Each wall is flat, endless, passes through zero and stands at right angles to its row. A trip goes straight from one point to another. List the walls that it crosses, first one first.
In the rows, 128 means zero.

Walls:
(1): [128 160]
(2): [121 143]
(3): [116 145]
(4): [109 124]
(5): [100 132]
(6): [101 129]
Trips:
[159 139] to [121  93] -> 1, 4, 6, 5
[179 181] to [186 109] -> 3, 2, 1
[149  94] to [ 86 114] -> 4, 6, 5, 3, 2
[ 96 160] to [100 157] -> none
[161 119] to [110 105] -> 4, 6, 5

Walls:
(1): [128 126 163 141]
(2): [157 120 139 132]
(3): [126 118 143 102]
(4): [124 143  82 108]
(5): [169  97 219 127]
(6): [ 87 147 112 135]
(7): [179 107  94 113]
(8): [151 106 118 188]
(9): [ 71 115 120 162]
Trips:
[ 91  93 152 139] to [104 110 118 109] -> 8, 5, 1, 4
[122 103 138 127] to [165 147 111 114] -> 7, 9, 1, 4, 8, 5, 3
[147 174 143 131] to [217 153 127 113] -> 7, 4, 8, 1

Walls:
(1): [170 122  77 123  96 105 100 121]
(2): [ 84 125  93 104  78 174 116  79]
(3): [ 96 124 100 120 175  93 111 151]
(4): [194  74 176 132 122 161 171 164]
(5): [174 121 113 126 120 136 117 135]
(6): [124 118 105 140 102 174 116 145]
(7): [137 179  88  99 135 148 102 140]
(8): [113 113 116 123 118 141 155 141]
Trips:
[111 162  81 144 144 194 150  99] to [ 56 109 165 127 155 126 108 168] -> 3, 7, 2, 6
[114 141 146 150 108 204 112 122] to [158 181 105  95 160 128 108 146] -> 5, 8, 4, 1, 3, 2, 6
[146  97 118 118 129 175 139 126] to [145 133 128 113 139 164  58  89] -> 7, 8, 4

Walls:
(1): [150 135 120 106 168 148 177 121 120 141 151]
(2): [127 150  86 138 105 131 128 132 117 109  85]
(3): [140 131 124 140  96 129 152  95 163 110 153]
(4): [111 133 173 193 130 115 115 115 129 113 163]
(5): [104  79 121 175 157 149 179 122  94 101 157]
(6): [158 126 126  75 102 210 127 113 156 131 145]
Trips:
[ 78 125 164 160 172 130 104 151 133 110 146] to [105 133 153 168 101 153 120 155 108 121 123] -> 2
[144 128 153 149 142 146  51 146 173 119 127] to [125 126  98 117 110 141 114  89  81 196  86] -> 2, 4
[121 139 164 147 141 127 129 101  89 112 117] to [129 171 134 106 147 114 170 108 133 136 103] -> 1, 2, 5, 4, 3
[154 192 122 138 130 132 107 116 136  99 133] to [138 130 144 158 142 139 164 142 145  81 125] -> 1, 5, 6
[ 63 134  87 152 134 121 149  98  72 134 106] to [136  52 126 133 119 128 113 172  99 191 132] -> 4, 2

Walls:
(1): [ 89 123 153 143 160 121 131 114 115 144 135 162 126 107]
(2): [140 138  74 154 154  77 140 119 152 178 133 134 133 126]
(3): [135  90  82 108 132  76 106 185 138 113 123 109 108 164]
(4): [112 139 143 100 118  88 108 120 190 132 134 127 168 158]
(5): [175 126  87 183 157 159 114 119 153 149 120  73 162 156]
(6): [133  95 114 139 117 121 133 134 123 124 147  95 153 153]
(7): [124 138 132 124  51 114 118 107  97 128 128 152 116 122]
(8): [115  91  88 182  95 106 131 149 197 161 134 143 123 116]
Trips:
[116 131 133 132 141 162 120 166 128  92 174 123 165 164] to [120 135 135  75 143 107 149 122 117 116  90  97  80 136] -> 5, 6, 4
[109 155 116 135  86 142 189 151  95  95 207 114 156 113] to [172 129 129 122 145 163 108 152 139 128 127 139 159 172] -> 5, 7, 4, 3
[143 104  87 178 160  80 166  96  80 139 113 108 114 119] to [163 142 119 170 142 139 161 119 116 102 148 154  98 135] -> 3, 6, 8
[139 146 119  79 145 116  90 103 143 139 128 120 121 158] to [132 110 120  62  89  86 151 179 150 147 107 100 124 129] -> 5, 6, 7, 8
[152  90  92  84 130 126 156 164 110 195 133 167 116 107] to [158 131  72 138 103 115 148 100 119 130  89 170 179 138] -> 1, 6, 5, 4, 3

Walls:
(1): [ 98 119 131 122 115  70  83 131 165 144 111  64 150 200 101 122 116  80
 176 134]
(2): [140 110 161 137 160  94 113 107 121 127 169 135 117 107 143 166  76 137
  97 143]
(3): [112  72 110 102 189 159 129 159 141 160  98 137 186 137 151  92 137 130
 116 109]
(4): [157 125 124 105 183 107 148 149 152 157 123  83 175 127 148 114 122 186
 124 133]
(5): [108 151 146 153 148  71  96  77 133 162 134 133  71 142 136 127 130 141
 122 130]
(6): [128 133 169  90 155 140 124 104 132 145 109 165 148  99 112 122 158 141
 106 121]
Trips:
[154 160 131 105 194 122 128 100 122 115 167 129 172 142 144 130 114  97
 183  90] to [ 81 133 104 161 121 183 178 190 115  93 138 122 152 160 156 199 131 125
 132 125] -> 6, 2, 1, 4
[100 139 119 116 143 108 111  76 114 110 119 120 138 159 105 160 107 133
  54 111] to [146 134 175 137 127 113 127 124 137 123 153 153 127 148 101  78 126 112
 118 177] -> none
[110 163 135 122 139 121 117 176 157 127 153 112  88 128 111 134 154  90
  99 125] to [123 166 139  78 125 145 116  89 128 144 161 134 139 179 112 153  93 134
 102 103] -> 2, 6

Walls:
(1): [129 155 116 148 143  77 108 101 138 115 131 121 175 145 144 181 119 140
 104  97 103  85 143 107 144  89 133 142  78  90  87  97]
(2): [141 112 103 112 130 100 169 102 141 153 134 123 117 147 121 147  97  92
 145  98 112  90  88  83 140 164 146 138 131 153 108 133]
(3): [ 78 128  99 135 108 159  96 136 157 135 117 137 182 107 137 132 120 123
  90 118 120 144 143 156 133 154 139 191 101 144 111 136]
(4): [ 91 138  85 111 151 114 112  73 129 125 141 100 129 171 133 137 122 115
 133 134 138 127  89  92  91 159  94 117 106 107 145 180]
(5): [117  86  86  96 152  89 179 126 146 152  93 172 104 156 124 124 128 145
 139 150 114 172 109 137  98 161 135 126 118 145 122 114]
(6): [110 179  95 170 117 112 159 100 152 122 184 129 141 128 142 142 116 126
 152 120  85 125 124  94 110 104 168 134  85 140 170 176]
(7): [119 147 155 109 159 161 172 118 158 113  95 144 139 104 201 128  77 192
  93 105 121 111 156  97 144  94 123  74 145 133 109 137]
(8): [ 77 138  84 144 116 147 115 133 111 163 147 122 194  87 134 121 118 100
 120 125 140  95  83  70 186 161 148 155 153 107  96  78]
(9): [114 102 112 131 118 102 103 154 120 113 180 138  95 111 106  95 101 112
 121 117 104 119 150 101  73 140 125 113 144  79 138 152]
(10): [152 141 186 147 123 131 164 128 125  96 132 119 136  89 124  96  98 167
 107 174 121 146  89 140  76 115 147 129 153 118 111  91]
(11): [168 151 124 113 101 154 141 175  80 156 109 134 197 116 145 120 118 139
  43 130 143 128 109 105  92 148 144 139 134 125 160 104]
Trips:
[ 80 135 170 127 111  74 161  88  79 146 129 115 147 140 175  95  82 169
  92  83 104 116 124  85 120 137 169 186 164 118 119  92] to [145 155 147 100  97  94 145 176 104 141 174 119 167  79 178 153 119  73
 138 145 101 149 135 116 103 195  84 140 139 184 119  73] -> 7, 6, 1
[123 160 135  74 139 174  92 131 136 122 127 137  89 143 141  85  96 120
 102 122 108 151 154 160 134 154 107 151 154 115 108  94] to [119 182 127 117  79 155 118 128 110 163 159 125 141 123 132 108 150 124
 100 165 121 177 146 122 170 129 118 125 169  88 156  92] -> 8, 7, 9
[111 159 120 136 105 133 118  99 155 115 163  89 116 114 117 198 112 148
 156 107  61 133 157 163 125 124 122 140 136 119  99 165] to [118 128 139 150 153 103 145 132 122 101 139 146 127 156 120  63 129 157
 162 179 139 126 108 131 128  68 177 155  93 114  81 133] -> 2, 10, 7, 4, 3, 5, 9
[192 121 140 138  91 162 167 137 128 197 100 104 129 124 156 129 124 158
 120 112 105 145 124 141 131  87 157 139 175 143 136 198] to [ 90  47 116 131 141 161  93 130 109 157  97  96  97 101 141 142 127 155
 102 146 111 131 121 127 130  77 136 107 135 120 132 126] -> 2, 6, 3, 5, 9, 11, 10, 8
